Each row of a before or after table is a point. One or more steps were done to the points. Then noise was added and the rows were shuffled. The steps act on how far a point lies along the listed directions, d1 being the first. Name the steps. A step turns or swaps two directions, mirrors them in a line or flattens them onto one, adds a multiple of one to another, or multiplies one. Angles are multiples of 10 degrees, from the lower direction toward the higher: turns from -170 to 170, lines from 10 to 170 but not 90. Use the fewest steps. Two steps may share a direction if one is a turn and the other turns, adds or multiplies; they go together, in the order done. Otherwise the lowest direction goes first.

Directions:
(1): [-38 -11  45]
(2): [ 28 -51  12]
(3): [-36 -29 -38]
Before (9 x 3)
[[-16  21  22]
 [  2 -25 -38]
 [  0 -38  55]
 [-60   2  -5]
 [ 18   4 -20]
 [ 24  24  14]
 [-32  35  52]
 [  8  -7 -52]
 [ 39  25 -20]]
After (9 x 3)
[[ -7  34  55]
 [ -9 -15 -52]
 [  7 -18  57]
 [ 11   0 -30]
 [ 32  16 -32]
 [ -5  18  23]
 [ 27  20   2]
 [-52  -6  16]
 [-13 -28 -32]]
Steps: turn d1 and d3 by -20 degrees; multiply d2 by 0.7

Directions:
(1): [-19  28 -57 -19]
(2): [-55  22  33 -13]
(3): [ 1 38 -1 57]
Before (11 x 4)
[[ 19 -34  16 -13]
 [ 13   8 -56  -6]
 [ 13 -15  31   6]
 [ 22  -5 -15  -5]
 [ -7   8 -60  -9]
 [ 23 -57   5 -49]
 [-35   8  11  13]
 [-24  16  -5   7]
 [-19   9   9  12]
 [ -3 -41  16 -12]
 [-26  27   5   6]]
After (11 x 4)
[[-35  38 -26   1]
 [ 12  -8 -30   3]
 [-19  -6  37 -11]
 [-19  20  10   2]
 [ 29  -9 -27   0]
 [  8 -15  32   7]
 [-22 -32  29  -7]
 [-47 -13  47 -37]
 [-32  27 -43  -4]
 [ 16 -15 -11  11]
 [ 20 -27 -20   5]]
Steps: mirror d2 and d3 in the line at 110 degrees

Directions:
(1): [-40 -34 -14  38 -15  38]
(2): [-10  15  43  27  55  14]
(3): [  0  -2  37 -45 -18  49]
(4): [ 16  60 -19  24 -18  32]
Before (13 x 6)
[[ -6 -16   1  -3  -3   3]
 [-18  18  52  23  60   6]
 [ -2  -3  -2   3   3  11]
 [  1   5  -3   9 -10  16]
 [-11 -21   3   5  -4  -6]
 [ 10  12 -15  11   0 -10]
 [-11 -30  12  -7  19 -18]
 [ -1  -4  -3  42  18 -42]
 [-15  -5  26  23  28  -8]
 [ 11  11  -2  -1  -7  10]
 [ -1 -27   3  -1  18 -27]
 [ -3  11   5   1   3   9]
 [ -4   4 -16  27  17 -31]]
After (13 x 6)
[[-14 -11  15  12   8  -7]
 [  2  11   3  14   9  10]
 [  9  17  11   9  12  11]
 [-11 -18   3  24  -8  -6]
 [ -1 -17 -12  -8 -14  -8]
 [ -7 -25 -14  -4 -22 -15]
 [  1  13   7  20  10  12]
 [  0   0  -2   6   8   5]
 [-18  15  47  18  52   6]
 [ -4  15  11   8  16   7]
 [ -4 -43 -21 -29 -27 -26]
 [-13  -7  -5  16   2   1]
 [  1 -41 -21 -25 -26 -23]]
Steps: flatten d1 and d3 onto the line at 150 degrees; add 1.5 times d4 to d2
